Each row is a point. Before rounding, the points of a table are all equally far from one centre. They may lie mostly on one side of it. Where is the centre, to within rounding?
In the rows, zero is written as 128.

Points (8 x 3):
[150 187 102]
[108 176 151]
[185 169 135]
[198 145 115]
[159 118 179]
[140 102 177]
[138 172 168]
[185 170 130]
Centre: [139 131 123]

Points, 15 rows:
[107 83 120 126 132 179 185 173 80]
[148 96 92 146 188 172 178 148 97]
[90 122 158 163 165 142 162 142 124]
[110 91 109 129 205 150 168 156 111]
[98 97 92 116 173 135 200 117 103]
[119 89 165 135 182 185 194 115 88]
[85 130 194 103 166 141 171 106 112]
[123 139 152 162 193 166 155 140 129]
[160 107 177 136 206 163 169 125 100]
[104 79 156 134 164 148 169 93 125]
[93 110 103 148 172 193 187 132 89]
[113 125 126 69 155 194 193 108 120]
[133 67 142 101 215 158 163 105 78]
[125 83 130 129 183 130 200 158 81]
[136 112 179 134 162 136 177 149 131]
Centre: [130 129 131 108 151 150 140 122 74]

Points (21 x 14):
[154 163 171 131 120 164 163 184 128 150 120 196 86 122]
[166 161 171 106 133 159 98 203 111 140 101 163 75 122]
[138 154 200 91 129 130 146 125 137 138 101 192 71 156]
[143 146 199 114 176 97 119 197 148 146 110 156 78 132]
[169 140 178 141 124 145 135 184 142 116 175 166 77 145]
[148 131 202 140 85 166 98 151 117 129 62 128 67 146]
[173 151 221 126 143 127 112 146 125 172 81 165 93 170]
[153 111 194 135 92 152 169 174 156 141 112 111 80 142]
[169 136 242 156 123 106 147 152 173 131 126 150 99 128]
[204 179 172 149 140 139 102 184 163 115 113 144 95 129]
[148 170 222 120 142 126 107 190 156 126 114 192 94 134]
[143 115 194 137 109 122 123 184 121 118 135 164 56 85]
[168 164 179 172 73 129 135 174 124 94 89 154 77 126]
[189 153 190 81 116 158 130 179 140 140 97 157 92 131]
[165 103 175 130 151 127 123 145 142 142 113 172 33 139]
[130 138 207 134 151 99 100 154 165 126 131 186 70 146]
[179 105 211 136 120 105 101 149 112 143 79 147 60 143]
[133 162 222 126 121 109 139 212 125 130 125 139 97 113]
[176 187 217 157 125 109 133 147 156 105 132 147 71 127]
[163 136 192 162 118 122 123 172 150 169 95 138 45 119]
[190 119 203 126 126 117 154 130 137 139 109 119 55 105]
Centre: [145 137 182 142 137 138 128 149 128 119 105 144 103 130]

Points:
[78 136 158 151 96 172 167 66 102 106 95 130 101 130 157 186 104 72 130 170 148 177 138 103]
[134 137 177 153 104 154 184 108 105 114 57 124 164 117 194 192 116 93 180 169 165 137 147 135]
[106 151 142 145 127 135 181 154 141 142 51 166 147 120 136 187 138 88 128 179 138 164 122 118]
[59 84 178 132 72 159 135 130 134 99 76 111 123 131 152 186 147 103 143 205 165 125 106 96]
[95 111 197 113 124 113 163 58 102 101 73 119 128 100 208 179 114 123 163 174 108 128 127 104]
[131 118 163 158 81 162 156 81 143 113 55 112 133 105 127 181 60 83 153 179 150 185 141 128]
[86 188 172 183 114 169 171 80 145 63 105 169 140 102 112 141 138 71 152 116 125 117 76 102]
[117 137 204 173 105 109 131 94 92 83 77 148 110 89 147 176 128 56 124 186 130 164 116 113]
[104 139 195 182 70 155 147 133 123 80 110 171 78 141 175 137 91 71 169 150 181 121 134 134]
[82 146 149 143 142 144 179 118 77 107 102 151 154 92 162 145 133 65 186 179 159 156 148 119]
[146 148 192 139 92 143 180 81 146 113 68 166 140 82 103 143 100 101 115 184 115 144 179 59]
[68 164 160 154 130 139 139 100 132 52 111 154 124 98 182 196 183 120 196 170 151 137 120 144]
[95 150 161 133 104 129 204 124 138 128 132 148 69 90 150 172 119 68 199 182 110 121 100 57]
[104 95 168 114 90 164 148 65 156 118 129 121 161 74 140 210 114 75 206 168 189 120 163 137]
[108 123 185 178 112 153 146 127 112 93 70 132 140 113 155 165 124 78 117 191 180 160 103 111]
[118 155 151 130 67 166 155 92 101 79 47 173 109 82 119 133 108 116 190 163 159 146 168 97]
[125 146 164 129 113 136 190 109 116 136 70 180 166 111 156 150 114 157 171 200 134 150 142 116]
[86 96 182 149 113 167 179 121 85 38 104 157 141 109 116 163 149 101 131 161 180 99 160 79]
[107 159 174 144 144 100 171 113 84 89 86 134 132 105 97 175 159 106 165 189 218 122 140 117]
[106 171 173 188 122 154 117 57 123 89 69 154 137 113 137 198 145 55 178 167 147 121 155 112]
[126 135 178 154 104 134 180 132 88 140 123 168 175 98 149 165 107 66 142 196 168 133 144 125]
[100 126 169 147 127 161 125 110 118 98 140 156 184 118 127 187 114 95 81 183 143 143 138 160]
[154 110 127 166 71 185 161 100 110 91 77 136 126 131 130 188 83 108 153 212 153 124 167 105]
[93 194 179 145 81 174 186 66 151 101 123 142 143 131 136 185 104 138 151 192 123 142 128 73]
[81 110 218 202 82 128 183 82 115 99 104 115 135 95 84 147 153 132 170 192 92 163 173 111]
[115 134 147 140 138 118 183 55 108 101 74 129 171 96 159 203 149 62 169 167 110 121 119 75]
[139 105 167 188 103 141 166 134 92 84 95 141 162 116 157 157 43 87 141 156 160 151 139 125]
[110 130 201 151 78 131 179 116 92 58 104 140 144 118 179 164 106 94 186 196 144 125 180 66]
[100 136 186 133 76 164 138 121 103 78 62 97 150 118 169 158 109 97 188 183 167 142 187 89]
[101 148 98 120 114 129 156 131 109 119 50 153 160 133 180 161 126 90 118 161 158 98 148 141]
Centre: [121 126 152 144 101 114 148 111 151 96 124 115 123 115 119 151 130 113 160 136 125 110 146 120]

Points (27 x 24):
[91 81 172 148 60 94 184 125 157 155 119 109 105 56 170 99 111 109 93 116 166 200 117 131]
[97 89 178 168 65 98 125 113 121 133 92 118 179 55 168 90 115 118 114 134 156 191 111 88]
[111 77 182 143 62 85 157 113 169 137 106 108 134 83 160 94 147 103 117 138 190 225 107 109]
[87 104 150 175 107 91 177 93 133 167 85 88 111 89 169 109 143 105 114 143 209 189 96 111]
[110 74 162 162 58 98 160 100 147 145 99 127 148 75 143 124 137 105 106 163 165 213 103 107]
[73 102 145 193 73 108 153 132 147 122 103 130 126 108 155 79 129 112 93 144 184 218 122 111]
[109 116 142 155 59 98 179 121 135 161 123 113 122 72 178 117 150 122 139 124 204 206 125 119]
[100 120 141 164 90 84 179 91 123 155 108 128 125 75 143 76 150 135 107 129 187 217 116 86]
[107 104 147 131 59 130 186 157 161 158 101 120 99 101 177 119 126 114 112 136 162 202 107 97]
[113 75 143 184 76 79 179 98 129 158 89 109 113 68 139 79 140 108 106 139 180 185 112 99]
[101 90 164 148 70 93 169 108 172 173 111 93 97 118 144 90 168 101 113 108 157 204 110 110]
[113 122 158 150 74 63 152 125 146 161 87 132 149 91 163 97 129 117 142 142 200 219 118 103]
[119 105 148 138 54 73 140 142 120 149 97 108 123 83 125 87 132 120 104 120 188 241 116 95]
[83 137 152 168 70 104 161 138 171 129 124 118 124 88 131 80 121 128 72 127 140 194 92 129]
[107 103 138 174 70 105 143 106 153 157 77 87 132 87 156 123 123 123 65 120 187 233 135 93]
[76 85 161 175 80 78 159 131 136 172 89 115 137 73 186 122 95 117 97 117 153 200 123 107]
[101 86 174 170 75 80 124 107 140 188 117 121 100 108 141 128 140 108 136 129 183 188 89 107]
[76 118 140 149 57 125 136 133 136 139 95 63 131 90 171 107 152 102 146 154 174 191 107 115]
[105 103 163 163 85 104 172 100 160 102 68 122 136 93 173 111 78 95 107 119 167 220 105 109]
[112 102 159 154 40 82 185 133 148 152 103 115 131 114 173 100 113 126 128 146 144 216 128 102]
[67 79 154 160 92 74 134 137 164 155 112 126 128 95 155 72 153 111 114 153 189 174 121 142]
[114 105 143 122 33 65 147 115 134 149 67 139 103 86 165 110 142 138 89 137 200 201 163 124]
[58 129 151 122 94 86 136 134 169 153 92 106 130 120 163 111 71 136 101 131 152 209 138 67]
[119 81 181 140 58 74 158 122 144 158 87 115 99 81 145 80 87 115 89 146 167 208 95 119]
[106 101 132 135 58 68 127 67 150 163 135 123 114 93 155 111 127 112 90 120 148 219 111 98]
[107 100 161 156 84 73 161 117 171 130 95 98 120 72 160 97 134 90 106 160 166 220 102 116]
[115 95 142 130 88 101 169 157 153 163 76 81 155 68 169 106 121 105 104 140 153 208 124 112]
Centre: [108 108 155 128 91 100 139 110 132 125 99 105 122 109 144 113 118 133 105 119 168 159 132 115]

Points, 29 rows:
[132 162 102 124 66 149 122 112 172 158 194 156 123 108 165 162 197 120 127 138 145 128 149 139]
[125 142 117 144 98 176 109 146 154 209 186 162 151 89 172 133 157 94 99 121 125 162 182 86]
[99 104 145 131 25 182 123 119 141 124 156 149 86 91 181 125 156 70 88 151 161 131 203 99]
[137 147 123 113 92 192 96 93 142 169 219 130 146 97 174 117 162 88 90 116 150 154 168 89]
[125 125 133 160 106 144 111 148 131 147 190 154 88 86 149 144 170 81 78 128 169 180 162 120]
[102 176 128 94 79 185 120 124 142 141 154 147 131 103 171 121 168 61 76 92 129 139 141 94]
[154 126 149 122 98 148 120 129 140 182 222 140 103 86 156 180 174 124 123 96 148 145 176 99]
[187 137 135 134 74 165 117 108 146 145 187 178 97 111 177 115 176 76 97 91 151 143 139 124]
[87 114 132 135 108 118 94 156 162 158 159 98 136 94 176 144 142 76 102 107 142 161 172 94]
[143 101 117 77 87 191 107 136 156 183 227 130 98 112 195 121 195 77 127 137 145 143 164 104]
[92 165 137 202 102 173 130 135 172 144 202 148 123 107 116 147 157 90 130 94 102 164 174 120]
[167 125 144 107 68 173 137 138 118 161 182 164 136 74 159 90 170 109 108 91 106 146 145 121]
[153 128 141 117 71 135 90 129 154 135 156 111 117 131 191 113 149 75 122 89 192 141 142 66]
[124 106 135 163 73 161 118 116 155 138 204 127 158 84 129 151 197 107 86 139 122 149 139 121]
[141 117 171 161 35 153 136 102 156 120 184 110 110 113 172 115 169 88 99 127 152 153 206 119]
[112 137 122 175 59 168 120 105 116 128 145 136 109 101 205 121 195 115 137 118 113 183 199 99]
[160 119 170 100 104 242 127 97 162 128 197 143 107 77 199 130 150 62 126 108 167 131 154 133]
[114 158 128 115 89 168 103 132 152 200 136 142 145 125 151 92 167 60 158 90 130 156 154 50]
[157 132 132 145 56 207 99 168 166 168 176 147 128 87 160 117 205 85 115 89 141 132 206 89]
[149 140 116 172 64 224 113 127 143 143 207 176 97 86 177 164 150 90 137 112 134 141 172 42]
[145 102 132 180 80 236 98 157 100 160 210 147 122 101 171 125 193 81 112 117 148 159 194 100]
[128 152 135 135 95 178 143 112 88 183 206 136 101 100 211 103 180 79 141 147 133 159 126 103]
[146 120 142 168 76 165 120 77 159 182 181 164 95 90 186 134 182 123 124 101 163 159 164 121]
[123 115 152 102 46 175 100 119 174 140 213 131 120 70 160 138 178 118 111 156 137 136 160 74]
[96 121 155 147 67 167 132 94 157 211 170 147 99 102 174 176 132 109 131 152 132 173 150 62]
[185 135 138 117 98 187 154 132 171 181 178 181 88 128 116 141 196 115 137 160 129 98 169 67]
[130 176 151 124 90 198 128 137 144 190 203 151 130 84 167 133 155 81 133 80 143 143 191 73]
[63 140 151 92 118 175 135 122 147 194 153 125 121 99 178 120 188 88 109 131 129 161 171 81]
[139 145 139 81 103 154 128 77 134 174 157 124 143 67 186 124 155 62 126 126 129 130 169 122]
Centre: [132 116 138 142 98 202 118 131 139 147 149 114 96 125 146 134 146 94 149 131 124 124 153 108]

Points:
[173 57 172 120 108 135 166 148 96 149 122 171 112 163 96 73 90 119 216 131 164 106 158 108]
[140 111 138 137 104 202 155 192 59 138 135 164 82 93 80 106 136 136 215 116 177 149 129 95]
[96 126 147 93 123 156 175 152 56 124 167 165 154 120 66 76 159 123 185 116 153 80 131 78]
[151 93 185 121 113 206 161 184 114 113 120 153 147 114 97 132 145 188 221 141 186 123 169 95]
[106 55 124 114 108 172 162 161 97 133 171 184 98 130 113 72 84 156 208 146 150 154 178 79]
[123 64 178 110 147 198 195 144 75 131 112 186 139 147 113 119 137 166 179 134 185 157 172 96]
[181 76 138 100 150 178 157 117 86 146 128 137 114 119 143 152 104 120 188 105 173 102 154 61]
[175 76 164 101 168 197 168 159 107 135 144 147 112 106 102 71 154 152 206 139 174 136 127 83]
[115 115 139 138 147 195 141 162 73 149 104 126 124 148 137 103 133 95 233 113 186 96 113 107]
[132 93 157 179 105 144 118 141 84 114 122 155 130 99 131 125 175 78 219 112 138 145 130 137]
[154 113 160 148 110 197 128 137 86 112 139 157 90 97 94 146 146 84 188 170 145 164 158 58]
[76 116 189 101 85 166 170 142 65 160 142 136 72 104 108 75 153 134 155 110 180 98 112 94]
[82 127 128 107 120 190 147 113 58 129 115 136 113 117 125 111 96 138 244 116 166 84 158 118]
[145 99 182 85 135 125 143 164 37 141 129 119 134 112 121 126 157 153 209 132 148 137 106 78]
[149 99 186 90 145 177 127 160 82 116 139 152 145 116 70 131 115 102 192 57 182 127 114 79]
[108 58 194 98 143 162 182 155 102 147 135 189 136 155 97 91 92 138 225 150 173 156 173 121]
[173 78 114 105 104 157 107 162 106 115 142 108 131 118 128 130 142 147 205 127 185 136 103 144]
[161 71 145 79 89 184 123 152 80 159 132 121 134 139 147 96 125 122 195 154 182 145 109 93]
[199 86 146 88 130 219 137 136 87 126 128 126 144 112 103 88 91 136 200 167 159 99 119 101]
[147 71 161 103 119 143 108 157 77 117 143 180 83 104 108 149 134 138 238 131 126 127 122 109]
[106 74 145 81 150 185 137 133 138 152 122 164 110 120 140 128 158 119 222 134 191 109 161 110]
[134 55 147 92 130 226 129 151 118 174 89 144 127 131 122 125 147 170 168 109 163 153 151 105]
[121 86 112 114 106 191 160 152 176 172 151 139 92 99 141 153 115 141 180 77 163 106 125 126]
[174 65 151 108 133 182 146 129 69 159 105 139 141 119 122 132 153 184 216 124 148 132 116 84]
[132 86 157 105 124 220 148 160 77 101 146 132 151 120 98 106 162 166 208 175 192 137 140 103]
[153 51 133 144 138 206 110 137 100 137 126 166 156 179 154 116 82 154 187 116 167 129 95 105]
[145 94 187 91 155 167 168 161 102 170 179 147 126 114 131 79 64 157 201 199 200 108 127 81]
[172 87 142 99 177 213 134 128 83 164 99 146 177 138 129 116 108 119 174 138 177 148 138 71]
[158 120 138 72 110 172 167 146 59 159 139 162 82 136 106 137 137 148 172 139 195 115 123 106]
Centre: [109 108 162 146 130 154 136 138 114 146 137 146 140 103 102 118 97 142 156 142 152 124 127 109]

Points, 28 rows:
[94 172 186 156 203 80 131 114 203 129 116 90 130 157 184 155 83 156 119 142 154 162 86 79]
[121 163 70 82 136 110 178 146 155 149 130 157 140 184 185 123 166 117 147 85 149 175 105 59]
[101 123 113 61 161 194 134 129 216 126 101 153 133 150 138 146 159 120 94 117 152 89 86 79]
[97 163 107 111 118 150 116 83 179 118 105 188 133 159 171 138 140 207 155 98 160 162 145 78]
[76 137 129 158 124 138 123 109 204 131 59 150 104 145 140 194 145 122 145 120 154 149 115 41]
[114 79 139 155 156 108 130 124 152 167 67 135 144 160 156 190 88 97 158 131 211 133 102 79]
[119 142 135 138 172 160 145 91 153 124 136 125 146 128 160 158 123 177 154 129 147 162 86 14]
[69 129 175 134 176 123 98 135 153 90 137 120 137 110 164 117 159 192 158 98 171 113 150 87]
[112 138 171 118 148 123 124 134 174 176 137 103 112 155 177 130 170 118 120 124 120 156 109 15]
[139 145 168 60 153 128 136 111 170 151 81 134 111 154 165 173 142 130 101 104 136 126 64 44]
[133 188 172 113 118 101 153 134 186 119 47 111 119 151 151 152 140 162 86 120 167 55 90 100]
[64 113 101 103 177 168 156 95 213 118 171 96 140 142 185 184 130 93 123 127 94 128 144 42]
[148 126 189 185 166 79 151 103 220 120 145 129 116 168 179 136 109 164 151 123 162 174 166 61]
[54 166 162 143 132 138 137 128 210 165 155 98 158 149 147 105 152 130 138 137 180 117 77 71]
[118 172 126 123 135 185 115 94 209 145 107 128 162 143 217 144 105 103 142 139 155 143 120 82]
[127 105 107 115 140 142 140 122 215 121 113 150 142 161 169 136 172 117 91 81 80 103 121 29]
[83 142 184 141 116 119 170 95 189 195 116 111 165 116 120 125 172 122 157 118 192 105 135 69]
[111 173 110 139 170 171 145 103 137 154 170 83 117 136 164 163 131 146 188 90 119 144 68 106]
[68 90 146 123 192 85 118 106 193 124 98 113 94 159 171 138 124 86 135 95 184 100 151 70]
[94 155 115 146 148 132 132 93 188 94 121 79 150 150 187 110 141 160 133 141 149 134 108 38]
[89 155 68 107 162 172 171 114 199 89 107 101 137 182 121 120 142 150 172 116 139 133 134 70]
[125 142 76 109 127 147 140 134 147 138 121 123 185 187 199 108 124 164 100 134 138 165 106 48]
[103 155 142 153 132 95 110 106 186 167 126 130 115 174 106 154 154 157 154 122 106 123 100 7]
[105 120 103 122 170 108 155 137 226 108 107 111 155 165 167 156 114 124 139 101 137 209 162 52]
[86 152 136 123 194 97 121 127 182 155 118 81 83 141 148 162 122 138 151 119 99 154 91 39]
[115 166 66 159 196 86 196 118 137 137 130 180 120 154 179 176 159 64 120 95 170 170 111 79]
[104 179 130 126 143 134 137 94 153 159 117 100 162 205 225 137 180 92 124 103 103 153 154 94]
[62 149 121 110 98 148 117 82 173 155 101 92 131 140 129 155 137 133 174 135 114 120 99 44]
Centre: [109 136 136 128 141 105 168 123 150 129 149 154 135 153 134 161 113 127 111 143 120 116 142 130]
